Rows are points. The points of each table are mixes of a few directions, plus a little noise. How many directions does each table use, and how many do they share? Where both have some left over, give the other angles between the two spaces (their principal angles), to ten degrees, smallest first.

First, 7 rows:
[[ 36  60  -6]
 [  2   4   0]
 [ -4  -7   1]
 [ -2  -4   0]
 [-23 -39   4]
 [  7  12  -1]
 [-16 -26   3]]
Second, 4 rows:
[[ 30 -12  41]
 [ -6 -12   3]
 [-20   7 -26]
 [ -5  17 -18]]
Directions: first 1, second 2, shared 1

First (7 x 8):
[[  4 -16  -9  -4  10   8   3   3]
 [ 12 -46 -24 -12  28  23   8  10]
 [ -7  28  15   8 -18 -15  -5  -6]
 [ 11 -44 -23 -12  27  22   8   9]
 [-15  60  32  16 -37 -30 -11 -13]
 [ -4  16   8   4 -10  -8  -3  -3]
 [  0   2   1   0  -1  -1   0   0]]
Second, 8 rows:
[[-10  -9  -1 -33 -38 -14 -10  22]
 [  1  16 -13 -43 -43   6 -32  19]
 [  5 -10  -6  12  56  13  14   8]
 [  0  -2   2   7   7  -1   5  -3]
 [ -9 -14  -6 -34 -16  -8  -7  30]
 [  3   8   8  23  -3  -2   5 -24]
 [  4   5   8  33  17   1  12 -25]
 [  6   7   7  35  20   4  12 -27]]
Directions: first 1, second 3, shared 0; angles 40

First:
[[-35 -60  43   0 -11  26 -12   1   0  14   1]
 [  4   0 -15  -5  12  -1   6  12  19  -3  -1]
 [  8   6  -8  -2   0  -3   3  -7   3  -3  -6]
 [  6   5   1  -2   9   0   6  18  -3  32   2]
 [-12  29  -6   2  -6 -24  -6  -6 -33 -31  22]
 [  2  16 -10 -13   8  -7   8 -23  -4  -7  -3]
 [ 19  16   2  24   0  21  -6   9  16  -5  -1]
 [  9 -12  -8  -3 -12 -11   1  -5   1   2 -13]]
Second (8 x 11):
[[ 30   2 -14  -1  12   0  15 -14  15   5  -9]
 [ -1  36 -11  -8   7 -10   7 -20 -12 -16  10]
 [-18 -36   7   5 -14  15  -8  28  25   3  -1]
 [ 24  19  -2  16   6   0  -5   2  -6  -3  -3]
 [-25  -1  13  -1 -22  16   1  26   3  34  15]
 [  3   3 -13  -7   5 -19  -2  -9  -6 -19  -8]
 [ 17   3  -9  -8   8 -21   3 -15 -16   0 -14]
 [-28 -27  29   4  -2  19 -10   2  -2  -4  11]]
Directions: first 6, second 6, shared 4; angles 30, 60

First, 9 rows:
[[ 19 -32   0  15  -9 -10 -12  11 -17  48 -17  49  31  18 -18  14 -17 -35]
 [ 17 -29   0  13  -8  -9 -11  10 -15  43 -15  44  28  17 -16  13 -16 -32]
 [ 15 -26   0  12  -7  -7 -10   9 -13  38 -13  39  25  15 -14  11 -14 -28]
 [ 12 -21   0   9  -6  -6  -8   7 -11  31 -11  31  20  12 -11   9 -11 -23]
 [-12  21   0 -10   6   6   8  -7  11 -32  11 -32 -21 -12  12  -9  12  23]
 [ -9  16   0  -7   4   4   6  -5   8 -23   8 -23 -15  -9   9  -7   9  17]
 [-14  24   0 -11   7   7   9  -8  12 -36  13 -36 -24 -14  13 -10  13  26]
 [-18  30   0 -14   8   9  12 -10  15 -45  16 -46 -29 -18  17 -13  16  33]
 [-10  17   0  -7   4   5   6  -5   9 -24   9 -25 -16  -9   9  -7   9  18]]
Second:
[[ -1   5   3  20  14  25 -20  47 -11  16  -8  -5  -6 -60 -25 -52 -16   1]
 [ -1 -14 -15 -18   4 -10  22  37  20  11  -7  21 -14 -13   0 -31  -7  20]
 [  9  -8 -16  24  10  -8 -29 -45  19  14 -34 -13 -11 -21 -32  -9  29   5]
 [ -8   0  -4  -3 -28  19  17   6 -22 -24   7   3   4  16 -14  -2  -7  -9]
 [ -5 -32   2 -15   1  14  17  -1 -11 -26  24  -4   8  17  28  12 -15 -22]
 [  0   5   5  -3 -13   2   5   7 -15 -10  12  -1   6   8  10  11  -4  -6]
 [-10  33  27 -12  32 -13   0 -29  27  18  10   6   9  52  14  40  -5   7]
 [ 16  11  -3   7 -19 -30 -12 -22  -6   2  -3  -7   4   0  19  31  24   3]]
Directions: first 1, second 6, shared 0; angles 90

First:
[[-13  -5 -11   0   2  -1   4  -3 -13   4  -5  -1   1   0  -6 -11   4   3
    2 -12   0   9   1  -8]
 [ 30  -2   9  10   5  18  12   6  -1  -2   6  -9   4  -1  12  13 -16  12
   -8 -21 -14   4   1  11]
 [ -6  -8 -12  10   5   7   2  -4  18  -6  -7  -4  10   5   1 -14   3 -13
    7  -8   5  -7 -11 -18]
 [-19   5  -3 -12  -6 -18 -10   0 -22   7  -4  10  -8  -4 -15  -8  16   3
   -3  10  10   3  10  -1]
 [ -5   6   7 -10  -5  -9  -5   0  -4   3   3   5  -8  -1  -2   8   0   1
    1  18   1   1   4   9]
 [-14 -12 -20  12   7   8   5  -7  13  -4 -10  -5  12   6  -1 -22   5 -12
    9 -16   5  -3 -12 -24]
 [  4   5  10  -8  -4  -3   0   2  -7   4   6   2  -8  -1   2  13  -7   7
   -1  10  -6   6   5  15]
 [ 17  15  24 -10  -8 -10 -14   6  14  -4  10   8  -9  -4   5  22  -1  -3
   -6  33   5 -15   5  19]
 [ 37   5  13  10   3   9   0  11  -7  -4   3  -3   5  -7   3   7   1  13
  -20 -22  -2  -7   9   8]
 [-23 -16 -22   8   7  11  14 -11  10   1  -7  -9   8   9   4 -14  -8  -9
   18 -13  -6  10 -15 -18]
 [ -8   6   6 -11  -6 -11  -7   0  -2   3   3   6  -8  -1  -3   7   2  -1
    2  21   3   0   4   8]]
Second:
[[  2   0   0   1   0   1   1   1  -4   1   0  -1   0  -1   0   0   0   3
   -2  -4  -1   2   2   1]
 [-34   2  -4 -10  -6 -13 -15 -14  58 -10  -1   8  -2  12   6  -1   2 -41
   30  60  16 -24 -22 -13]
 [  7   0   1   2   1   3   3   3 -12   2   0  -2   0  -2  -1   0   0   8
   -6 -12  -3   5   4   3]
 [ -3   0   0  -1  -1  -1  -1  -1   5  -1   0   1   0   1   1   0   0  -4
    3   6   1  -2  -2  -1]
 [  3   0   0   1   0   1   1   1  -5   1   0  -1   0  -1  -1   0   0   4
   -3  -5  -1   2   2   1]
 [ 27  -2   3   8   5  10  12  11 -46   8   0  -6   2 -10  -5   1  -2  32
  -24 -47 -13  19  17  10]
 [ 10  -1   1   3   2   4   5   4 -17   3   0  -2   1  -4  -2   0  -1  12
   -9 -18  -5   7   6   4]
 [ -3   0   0  -1   0  -1  -2  -1   6  -1   0   1   0   1   1   0   0  -4
    3   6   2  -2  -2  -1]
 [  0   0   0   0   0   0   0   0  -1   0   0   0   0   0   0   0   0   1
    0  -1   0   0   0   0]
 [ -9   1  -1  -3  -2  -3  -4  -4  16  -3   0   2  -1   3   2   0   1 -11
    8  16   4  -6  -6  -3]]
Directions: first 4, second 1, shared 1

First, 8 rows:
[[  3  -2 -16 -31 -26 -16  10  37  20   4 -12  19 -18  26   1 -19   6 -13
   -2  -7  -1 -16  49   3  36 -12 -21 -19 -14  15  11  -2]
 [  8  10  16  43  27  33 -32 -36 -15 -11  23 -15  25 -35   6  10 -10  27
   27   3   5   6 -29   1 -23  10  20  19  -4 -12 -27  10]
 [-21 -13   1  -7   6 -23  30 -12 -11   7 -14 -14  -6   0  -7  19  -1 -13
  -31   8  -2  22 -46  -7 -25   6   8   9  37  -7  18 -13]
 [ 21  14  -5  12  -5  26 -35  12  13 -10  15  12   8  -8  11 -21  -4  21
   43  -8   6 -22  48   8  31  -6  -9  -6 -35   9 -26  14]
 [ 20  12  17  15   6  26 -27 -10  -5  -3  19  10  13   1  -2  -5   9   3
   10  -3  -5 -15  17   5  -7   1   6  -6 -35  -4 -10  11]
 [-17  -8  -5   6  10 -10  14 -13  -7   0  -7 -18   0 -16   1  14 -11   6
   -4   6   5  20 -39  -5 -14   6   7  16  35  -5   0  -7]
 [-20 -13   2  -5   8 -20  28 -14 -12   6 -12 -15  -5  -2  -6  19  -1 -11
  -29   8  -2  22 -47  -7 -27   7   9  10  36  -9  17 -12]
 [  6  -1 -10 -33 -26 -15  12  35  17   7 -11  22 -18  33  -3 -18  12 -20
  -12  -7  -5 -18  48   3  28 -12 -20 -23 -20  13  16  -2]]
Second:
[[-20  14   1  -4 -39 -32  39  22 -33   8   5  16   8  12  -4  12   7 -26
  -46  -5   1  -2  26  -5 -39  -3  18 -18  19  18   4 -10]
 [-23  -2 -12  -6 -36 -31   9  25 -28  14  11  17   7  20   2  24  -2 -17
  -39  -3   4 -12  -8  -6 -32  16  13 -26  18  16  -6  -6]
 [-15 -12 -18  -7  -7 -17   9  17  -8   6  13   3  13   4  -1  20   1   6
  -20  -1   6  -8 -21  -7 -29  11   0 -11  12  15  -1 -12]
 [-22 -21 -14   5  16 -13   7 -15   2  -7  -3 -18   8 -36  14  24  -8  24
    8   0   5  18 -37  -4  -6   4   7   7  39  -1   9  -9]
 [ 19   9  18  27  22  37 -48 -32  10 -11  -2 -10  -6 -19  11 -15 -14  15
   49   3  -2   5  -4   9  39   3   4  18 -16 -23 -20  23]
 [  2  27   1   7 -18   0  17  19 -19  12  -9  -6 -13  33 -19 -22 -21 -25
  -12  14  14   7  -8  -4 -10   7  -4  24  10   4 -36   3]
 [ 29  11   7  -2  11  30 -26   4  18   5  -6   0 -17  31 -14 -33  -6  -8
   21   9   0  -9   2   5  30   2 -21  14 -37 -10 -19  13]
 [-15 -36  -2 -20  14 -20   1 -24  24 -11 -15   1  -6 -34  24  24  19  13
    4 -13 -19   9   3   4  29 -12   4 -23  16 -11  57  -6]
 [ 43  26  21   7  17  44 -17  -2  15  -6  10   5   2  15 -18 -39  12   0
   25   2  -3 -15  42   7  11 -14 -16  13 -60  -4 -15  12]
 [  1 -15  -1  -7  22   1   9 -14  19 -11  -3  -8   4 -25   5   5  13  18
   11  -5  -6   7   5   1   6 -14  -5   1   0  -3  27  -7]]
Directions: first 3, second 6, shared 2; angles 70

First:
[[ -8  20 -15  40  14   1 -45  23  -7  -4 -20   7  32  11 -14   0 -23   8
  -23 -11 -15   7 -13  15  12 -22 -11 -39 -26  14   2 -27]
 [ -3  16  -9  30 -12 -48   6  -7 -29  13 -41 -21  25 -24  18   6   3  24
   -2   5  19 -22  12 -11   6  10   3  -5  16   2 -11 -26]
 [-17 -12  -4  12   0  18 -16  19   3 -10   7  18  -5  15 -20  -4 -12  -6
   -5  -4  -8  12  -2   8  -7 -21  -2 -24 -21  12   2   6]
 [ 16  25 -16  35   7 -25 -11 -19   7   7  14  -4  26 -33  23  12   2   1
   19  14   8  17   1  21  -5  23   1 -12   4   2  -2 -31]
 [ 15 -18   3 -30 -14   7  28 -38   9 -27   6 -18 -18  -3  17   8 -16  -4
   25  -3   3 -17 -18  19   3  19  -7  47  10 -20 -12  25]
 [ 11 -12   8 -22  -5  -9  34 -15   6   4  14  -3 -18 -17   8   2  22  -3
   15  10  17   3  12  -8 -12  22  10  23  22  -8   5  15]
 [-25   8   5   0   0  23 -28  23  -6  26  11   7  -1  28  -2 -12   3 -11
   -8   3 -22  -3  11 -26   4 -28   2 -22 -16  12 -10 -12]
 [-31 -30   5  -9 -25  11  14   6  -8  -3   7   5 -26  13  -5  -6  -3  -6
   13   5   3 -10  15 -14 -13 -16   6  -1  -6   7 -14  19]
 [ 44   2  22 -56  36  22  18   6  24  -6   2   7 -13  12 -24  -6  24  -4
  -32 -19  -5  12 -18  -3  10  12  -2  34  18 -19  40  30]]
Second, 11 rows:
[[ 11  -1  -5  11  -2  -3  -1 -14  -7  -6   0   0   6 -16   2   0  -5   2
   -6  -7  -2   1  -1   2   8 -10  -8  -8   1   4  -5   2]
 [ 22  -4  -8  17  -6  -3   0 -30 -13  -9   3   0   7 -33   4  -1  -5   2
  -12 -15  -5   2   1  -1  15 -22 -15 -15   4  11 -13   7]
 [-40  -3  25 -53   3  18  14  48  21  27  10   0 -32  60  -5  -7  24 -12
   21  26   5  -7  12 -23 -27  29  29  35   2 -17  17   3]
 [ -3   0   1  -2   1   0   0   4   1   1   0   0  -1   4   0   0   1  -1
    1   2   0   0   0   0  -2   3   2   2   0  -1   2  -1]
 [-12  29 -23  48  20 -31 -33  31  13 -21 -39  -5  41  14  -8  21 -32  21
    8   8  13  10 -29  58 -11  37   2 -11 -24  -8  20 -43]
 [ 30 -10  -5  13 -10   2   5 -42 -19  -7  10   2   3 -43   6  -4  -1  -1
  -16 -20  -8   0   5 -10  21 -33 -19 -17   9  13 -19  17]
 [ 22 -14   3  -5 -11   9  12 -34 -14   1  16   2 -10 -29   6  -8   8  -6
  -12 -14  -8  -2  11 -21  15 -30 -12  -7  12  11 -17  21]
 [ -4 -11  14 -30  -6  15  15  -1   0  14  17   2 -22   9   2 -10  17 -11
    2   3  -4  -6  13 -27  -2  -7   6  12   9  -1  -4  17]
 [ 31   8 -25  53   1 -21 -17 -34 -16 -26 -15   0  34 -48   2  10 -26  14
  -16 -21  -1   8 -15  30  20 -18 -23 -31  -5  13 -11 -11]
 [-36   3  15 -35   7   8   5  46  20  17   0  -1 -17  53  -5  -2  13  -7
   19  24   7  -4   3  -7 -24  32  24  26  -4 -16  18  -6]
 [-21   3   8 -18   5   4   1  28  13   9  -1  -1  -8  31  -4   0   6  -3
   11  14   4  -2   1  -2 -15  20  14  15  -3  -9  11  -6]]
Directions: first 6, second 2, shared 1; angles 80
